Each row of a before or after table is a point. One or more steps were done to the points. Then noise was added and the rows were shuffled. The steps act on columns, c1 being the first. Write out the steps. A step turns or swaps two columns, mirrors them in a line or flattens them onto one, adds a multiple of one to another, or multiplies or shifts one. Angles are multiples of 10 degrees, from the lower column toward the higher: turns from -170 to 170, lines from 10 to 170 but not 90. Use the fewest steps. Two steps may share a column if one is a turn and the other turns, adds or multiplies; they go together, in the order done. Otherwise the lowest column goes first.

Before (11 x 3):
[[ 65 -27 -10]
 [ 33 116 -25]
 [ 75 -11 -20]
 [ 36 -22 -37]
 [ 47  64 -14]
 [ -4  10 -23]
 [-64 -34 -21]
 [ 15 -23 -17]
 [ 39 -23  83]
 [-52  18 -10]
 [-21 -26   2]]
After (11 x 3):
[[ 68 -11  30]
 [ 49 -22  -3]
 [-33  18 -42]
 [-34 -36 -58]
 [ 12  10 -19]
 [-21 -25  88]
 [-16 -27 -13]
 [ 40 115   2]
 [ 20 -25  -3]
 [ 55 -27  33]
 [ 45  63  19]]
Steps: turn c1 and c3 by 40 degrees

Before, 13 rows:
[[-14 -48  10  19  49 -40]
 [ 73  31  40  51  36 -31]
 [ -9 -55  48 -74  60  33]
 [ -6  33  20 -60  44 -21]
 [-67  59  10  72 -46   0]
 [  5 -51 -32  24 -66  20]
 [ 48  11  15 -21 -53  34]
 [-34   7  -2 -29 -28  23]
 [-66 -24  32  56 -40  41]
 [ 66   1  36  33 -15 -52]
 [ 39  60 -41  31  18  14]
 [ 59 -68  39 -76   1  11]
 [-31   0   8  48  25 -19]]
After (13 x 6):
[[-15  10 -40 -41  31  20]
 [ 58  -4 -32  15 -21 -76]
 [-67 120  20  -1 -38  72]
 [-65  38   1  42 -49  58]
 [-32  59 -22 -17  15  48]
 [  0  12  66  20 -29  23]
 [-36  63  18  22 -20 -26]
 [ 44  69  25  35 -50 -22]
 [-10   3 -76  32  15 -74]
 [ -1  94 -45 -18  20 -63]
 [ 40 119  21  16  42  28]
 [ 72  90 -53 -27   4  55]
 [ 66  65 -20 -52 -37  32]]
Steps: shift c2 by 60; mirror c3 and c5 in the line at 110 degrees; swap c4 and c6

Before:
[[  34   68    1  -29   -9   60   12   18  -29   18  -45]
 [ -61   10  -34   64   33   62  -18   55   73   -5  -64]
 [  42   24   86  -11    0  -76  -83  -17   57   73   14]
 [   3   27  -26    6   42   14    3   38  -28  -87  -95]
 [ -51   13  -34  -30   60   56   -2   61  -31  -76  -29]
 [ -16   -7   47  -24  -58  -48  -89    1   15   39   33]
 [  40  -16   93   27  -21    4 -115  -25  -24   29   24]
 [   7   27   54   41  -22  -25  -27  -16    9   -3   55]
 [   1  -88   25   32    7  -31  -26   38   14   47   16]
 [  71   -5   32   -2  -41  -17 -101   26   70   27   36]
 [ -15   42   41  -40   65   66   -8   39  -18  -38  -42]
 [ -12   12   13  -44   -2   57    3  -28   18  -46  -77]
 [  -3    7    3    4    2  -32  -95   -8  -23   45   -2]
 [ -21  -38  -73   34   75   31  -21   -6   61   -3    5]]
After:
[[ -61   10  -22   66   54   61  -18   33   80   -7  -61]
 [ -18   -6  -45  -24    1  -46  -90  -60  -17   39   33]
 [ -12   13  -25  -46  -28   52    2   -1    5  -46  -78]
 [  41   23 -104  -12  -15  -75  -83   -2  -11   70   13]
 [  -2  -88  -26   31   38  -30  -26    8   -6   48   16]
 [  42  -14  -57   28  -26    4 -116  -22  -78   31   26]
 [   7   28  -47   42  -15  -23  -29  -20  -28   -4   56]
 [  -4    8   11    4   -8  -30  -93    2  -20   46   -2]
 [  35   68   16  -28   18   58   12   -9  -22   20  -44]
 [ -51   12   45  -31   63   56   -1   61   -4  -74  -26]
 [  72   -4  -69   -4   25  -14 -102  -40   31   28   37]
 [   2   31   40    7   37   15    4   44   -6  -84  -96]
 [ -19  -41   19   32   -8   31  -23   74   95   -2    4]
 [ -18   42  -17  -41   34   64   -9   65  -39  -38  -43]]
Steps: mirror c3 and c9 in the line at 110 degrees; swap c5 and c8

Before (9 x 14):
[[ -40   22  -18  -29  -27  -21   21  -14  -47    9   59  -72   24   38]
 [  40   60   23   58   21   40    6   38   10  -50    6   12   -6   52]
 [  44   22  -67    7   53  -28  -37   50  -12    1   42  -14   11   26]
 [  30  -12  -40   68   92   10    5   42   17  -14  -39   39    7  -12]
 [  20  -10   65   15   53   55  -84   49   35  -46  -73   17   36  -12]
 [  -3   34    9  -16  -15   32  -88   50   -3   11  -27  -50  -16  -39]
 [  35   -8   21 -121  -39    7   69  -21   -8   34  -23  -14   25   11]
 [ -13  -46   12   10   19  -27   21   61   -4  -11   52   -2  -27   28]
 [  69  -10  -18  -19    8  -56   20  -31    6  -15  -17  -69   57  -78]]
After (9 x 14):
[[ -29    4  -16  -29  -28  -20   35   26   49  -68   60   16   21   38]
 [  -1    3   21 -122  -41    6   51  -43    2  -28  -25  -26   23   13]
 [  65   -4  -66    6   53  -28  -36  -12   24  -15   43    3    9   26]
 [   9    3  -19  -19    7  -53   43  -75  -12  -61  -16   39   57  -76]
 [  52   -2  -41   68   91   13    7   -3  -20   39  -39    1    8  -10]
 [  46   16   11    8   18  -25   29   44  -29    4   54   12  -25   28]
 [  53   -6   67   14   52   57  -58    8  -36   32  -75   36   35  -13]
 [  49  -21   22   59   21   38   37  -17   33   28    6   44   -5   53]
 [  41  -10   10  -20  -12   32  -83   25   24  -52  -24    6  -16  -37]]
Steps: turn c1 and c8 by -60 degrees; turn c2 and c9 by 140 degrees; multiply c2 by 0.4; turn c10 and c12 by -110 degrees; add 0.7 times c12 to c7

Before (14 x 24):
[[-39  23  -1  33 -24 -14  24 -27  38 -10  27 -14   9 -22 -27  28  29 -26
   -1  -8 -15   9  41  -9]
 [-48  20  20  38 -27  22 -15  15  -6  11  38   5 -25 -43   1  12  12   0
   -4  37  20 -16  48 -21]
 [ 59 -19  17 -56  17  -3  10 -13  34 -31 -21  -8  23  13 -31  -6 -40 -24
   50   1  40   2  30  27]
 [ 68 -33  37 -28  56  -1  43 -10  10 -51  14   7  13  13  -2  13  -5  30
  -49  53 -26  -1 -22 -19]
 [-41  -6  10  58 -50 -19  -6  27  32 -12  57  48 -54  -2 -25  21   9  -9
   -5  12 -12   6  22   2]
 [ 63  17 -39 -21  25  13  22 -12   7 -40 -40   9   7 -19   3   3 -15 -12
   47   8   1  17  -3  49]
 [-61  -2  27  43 -38  16  33   5  22 -16  33  16  -7  12   1  36  30  35
   11  11   2 -45  11  12]
 [ 35 -55  33 -28 108 -36  34  13 -13 -30  -9  15  15   8  17   2 -12   4
   -2   6 -46 -28  -5  -8]
 [ 22   8  10 -70  29  -7  24   8   5 -41   5 -24   8  -8   4 -11 -39  -6
   13 -21   6  24 -38  23]
 [-67  -8  14  23 -24  43 -17  -4  15  -3   8  22 -35   9 -31  31  42 -24
  -39   7  -4  -7  25  18]
 [-33  12  -4  19 -19  10   9  25  30   9  65  -7   1  14   2   6  23 -24
  -20  41 -30 -32  36  41]
 [ 42 -23  -8 -42  -5 -44  -4 -22   9 -24 -57 -32  24  -5  -2 -34 -29  10
   15  16  -5   6 -11  37]
 [ 41   5 -11 -51  52 -32 -12 -41  13 -70   1   5   3  -2  -7 -31   0  24
   17  -6  30   1  15  40]
 [ 25   1  40 -13  95 -10  48   1  41 -38 -20 -12 -21   6 -25 -25 -32  17
  -15  45 -38 -35 -26   4]]
After, 14 rows:
[[-47  12 -36 -19  22  13 -30 -13   5 -45 -38   7   8 -17   1  49 -16 -11
   42   5   1  43  -5  27]
 [ 10  -6   8  57 -73 -18   8  28  30  -9  60  46 -56  -2 -26 -44   8  -9
   -2   8 -15   9  26  -2]
 [  1 -24   1 -43  27 -47 -11 -20   5 -23 -58 -32  20  -5  -1  54 -29  10
    9  20  -8  29 -11  20]
 [ -6  -2 -15 -73  37  -9  19   9   9 -39   5 -20   4  -4   6  24 -44 -11
   13 -23   5  34 -40   6]
 [-56 -54 -31 -29  39  -3  52  -8  10 -55  12  10  12  15  -2  47  -6  31
  -46  57 -25 -18 -17 -15]
 [-33 -22  -5 -53  24  -3  20 -18  35 -30 -23 -10  24  16 -31  49 -39 -24
   52   1  40  22  34  22]
 [  3  10 -21  34 -55 -12   9 -30  40 -10  28 -13   9 -23 -25 -49  30 -27
    0  -8 -18   6  43 -16]
 [ -3  13  11 -52  83 -31 -12 -37  18 -71   1   8   9  -5  -6  46  -1  24
   17  -4  30  30  19  32]
 [ 20  24  21  40 -35  21  14  15  -7   9  37   7 -26 -42  -1 -45  16   5
   -6  36  19 -25  49  -5]
 [ 18  10 -13  20 -22   9   2  31  31  11  65  -8  -4  13   4 -28  24 -27
  -21  38 -29  -2  36  53]
 [  9 -19 -22  43 -77  18  36   4  21 -20  33  15  -6  10   5 -70  29  36
    8  14   4 -27  10  36]
 [ 18  -1  21  25 -56  44   9  -5  16  -2   3  27 -36   7 -30 -73  41 -24
  -44   9  -5   5  27  17]
 [-21 -72 -23 -28 109 -34  44  15 -11 -28 -10  12  15   5  17  23 -14   0
    3   8 -48 -26  -6  14]
 [  1 -24 -33 -15 121  -9  59   3  42 -40 -24 -11 -18   5 -25  37 -36  17
  -13  45 -40 -23 -33  27]]
Steps: add -1 times c16 to c5; turn c1 and c16 by 130 degrees; add -0.5 times c7 to c2; turn c3 and c7 by 70 degrees; turn c22 and c24 by -40 degrees

Before, 12 rows:
[[  -6  -48    8   19   39  -30    2    3  -22   17  -48    7   37  -17
    -2 -121    8   76  -47  -35   -9   14    4  -36   -4    8   38  -24
    15    1  -31  -49   20  -20  -20  -10   17    2  -25    7    3   22
   -29   18    1   54  -18  -33]
 [  25   51    7  -81   84  -39  -44  -12   57   32   81    3    9  -24
   -52   72   39   16  -16   -2  -22   32  -60    7   16   -7  -28 -108
   -24   -5   40    7  -28  -66  -74  -31  -42   51  -36   -7    6   64
    85  -69  -32  -23    7   17]
 [  30   73    2  -94   65  -71  -21  -18   71   59   62   -7   62    0
    17   50   95   14  -12  -26  -32   82  -19   37   33   23  -41  -74
   -44    7   28   -8   -9  -51  -38  -15   29  -10  -39  -67   -6    5
    59 -112   40  -57   -5   34]
 [   6  -65  -16   30   19  -38   -8    2  -55   13  -25    7   15  -14
     4  -63  -29   45  -29   29  -11   10    8   10    4   46   10  -53
     3   23   -9    9   32  -28    4    8   28   23   -3   45  -10  -11
   -10   25   44   43    1   -2]
 [  -2  -40   -5   24    4   36    2   -2  -33  -17   -8  -49   58  -23
    26 -100   58   77  -48    0  -35   24  -16  -19  -11   43   27   -3
   -26   69  -69   -7   38  -14   13  -22   10   20  -12   37   11    1
   -21   -3   14   73   25    1]
 [   7   31  -25   45   23   98  -20   19   35   25    3   -3  -21  -15
    61   36  -16    6  -28    1   19   -2  -30   84   -7    7  -24   53
    40  -27   37   28    0  -29  -31   15   17   25   15    4  -12  -20
    25   12  -22   41  -54  -16]
 [   6  -58  -46   34   32  -34  -15   -8  -44  -13  -72  -48   32  -51
    -9  -36   39   63  -38  -24  -16   11  -38   10   -8    2   24  -11
    -2  -23  -25    0   24  -28    3  -13  -24   22   10   77   18  -24
   -37   56   11   20    4   -1]
 [  42  -16  -38   47  -48   93  -29   18    4   55  -11   -4    4   40
    59   16   34    3  -54   -9   59   30  -11   24  -35   20   15   46
     3   -5   68   20    0  -77    6   34  -15    6   15   35   -7  -29
     5   -3  -47    7  -15   -9]
 [  -6  -87   28    8   85  -46   -7  -19  -62  -48  -61  -23   18  -23
   -23 -102  -18   51  -58   15   -9   25   56    2    0   -5   28  -14
   -28   33  -24  -14   -6  -27    7  -30  -11   12   11    9   14   37
    27   36   28    1    2  -30]
 [  45  -41   29   34   40  -60    3    6  -24   -6  -34  -38   46   13
   -40  -59    6   60  -60    6  -18   42   -9    4    8   34   23  -12
    17   38  -32    7   44    1    9  -43  -16   -8  -16   45   30  -11
   -49   -8   26   13  -27  -15]
 [  11   15   -8   64  -27   57  -17  -27    6   26   -4   50   -3  -21
    19   -1    8   19  -56   38   30  -33   -2   36    4   21   17   56
   -10  -60   -2   -7    5  -53   14   19  -13    7   18   11    6  -27
    19  -25    2   45  -33  -30]
 [ -14  -23  -58  112  -20   98   -6   34   33   35    1    7   -2   12
    43   14   32   67  -23   27   47   25   -8   32  -14    1   25   -1
     1  -56   19   55   22  -32   -2   21  -31  -17   17    6   -1  -48
     1  -38  -32    3  -12  -25]]
After:
[[ -14  -24  -59  112  -37   99   -5    5   35   32    0    7   -2  -18
    43   14   32   66  -24   27   48   24   -8    0  -15    1   82   -1
   -11  -57   19   55   20  -32   -2   21  -32  -17   16    6   -1  -48
     0  -38  -31    3  -12  -25]
 [  46  -41   29   34   17  -60    2   16   -7  -24  -33  -38   45  -18
   -40  -59    6   60  -61    7  -19   41   -9   36    9   34   -2  -13
     4   39  -32    6   45   -1   10  -43  -16   -8  -16   46   31  -10
   -48   -7   27   12  -27  -15]
 [   6   31  -25   45  -61   99  -21   40   25   34    2   -3  -20  -43
    60   36  -16    6  -28    1   20   -2  -30   62   -7    6   67   54
     6  -27   38   27   -1  -29  -32   14   18   25   14    5  -13  -21
    25   12  -23   41  -54  -16]
 [  -6  -48    9   18   51  -30    2   14   17  -23  -48    8   38  -45
    -2 -121    8   76  -47  -35   -9   13    4   16   -4    8  -39  -25
     4    2  -30  -49   21  -20  -21  -10   17    2  -27    6    2   23
   -28   19    1   53  -18  -34]
 [  29   73    3  -95    0  -70  -22  -45   60   71   60   -7   62  -30
    16   49   95   15  -13  -25  -32   83  -19   74   33   23  -42  -74
    -9    7   28   -8   -9  -52  -38  -15   29  -10  -39  -67   -6    5
    60 -111   41  -58   -5   34]
 [  26   52    6  -82   36  -40  -43  -23   31   57   81    2    8  -54
   -51   72   38   15  -16   -2  -23   32  -61   77   17   -8  -82 -109
    -3   -5   40    6  -27  -66  -73  -31  -41   52  -36   -7    7   65
    85  -69  -31  -24    7   17]
 [  42  -17  -38   47  -44   92  -29    5   56    5  -12   -5    5   11
    59   17   35    3  -54   -9   60   30  -11  -28  -34   20   82   46
    -5   -5   69   20    0  -76    6   34  -15    6   15   35   -8  -29
     5   -3  -47    8  -13  -10]
 [  -7  -87   29    8   41  -45   -7  -29  -49  -61  -60  -24   18  -53
   -23 -102  -18   51  -58   15  -10   24   56   74    1   -6  -34  -14
    -2   32  -24  -16   -5  -27    6  -30  -11   12   12    9   14   37
    27   36   28    2    2  -31]
 [  -3  -38   -5   25   19   36    2  -24  -17  -33   -8  -49   59  -53
    27 -100   59   77  -47    0  -36   25  -16   -7   -9   42    0   -3
    -8   68  -68   -7   38  -14   13  -22   11   20  -12   37   10    0
   -21   -1   15   73   25    0]
 [   5  -66  -17   31    2  -39   -8    3   11  -55  -24    6   16  -45
     4  -63  -28   46  -29   29  -12   10    7   21    5   44    9  -53
     1   24   -9    9   32  -28    2    8   28   23   -3   46  -10  -10
   -11   25   43   43    1   -1]
 [   6  -58  -46   33    7  -34  -15   -3  -12  -44  -72  -49   33  -80
    -9  -36   39   63  -37  -24  -16   11  -37   33   -8    1   14  -11
     3  -22  -25    1   23  -29    3  -14  -23   22    9   77   18  -24
   -37   58   11   19    4   -2]
 [  10   15   -9   64  -45   58  -16  -14   24    7   -3   50   -3  -52
    19   -1    7   18  -57   37   30  -33   -1   -5    4   21   83   56
     6  -60   -1   -7    4  -53   13   19  -15    9   18   10    7  -28
    20  -25    1   46  -33  -32]]
Steps: turn c5 and c24 by 60 degrees; add -1.5 times c5 to c27; multiply c8 by 0.4; turn c8 and c29 by -70 degrees; swap c9 and c10; shift c14 by -30
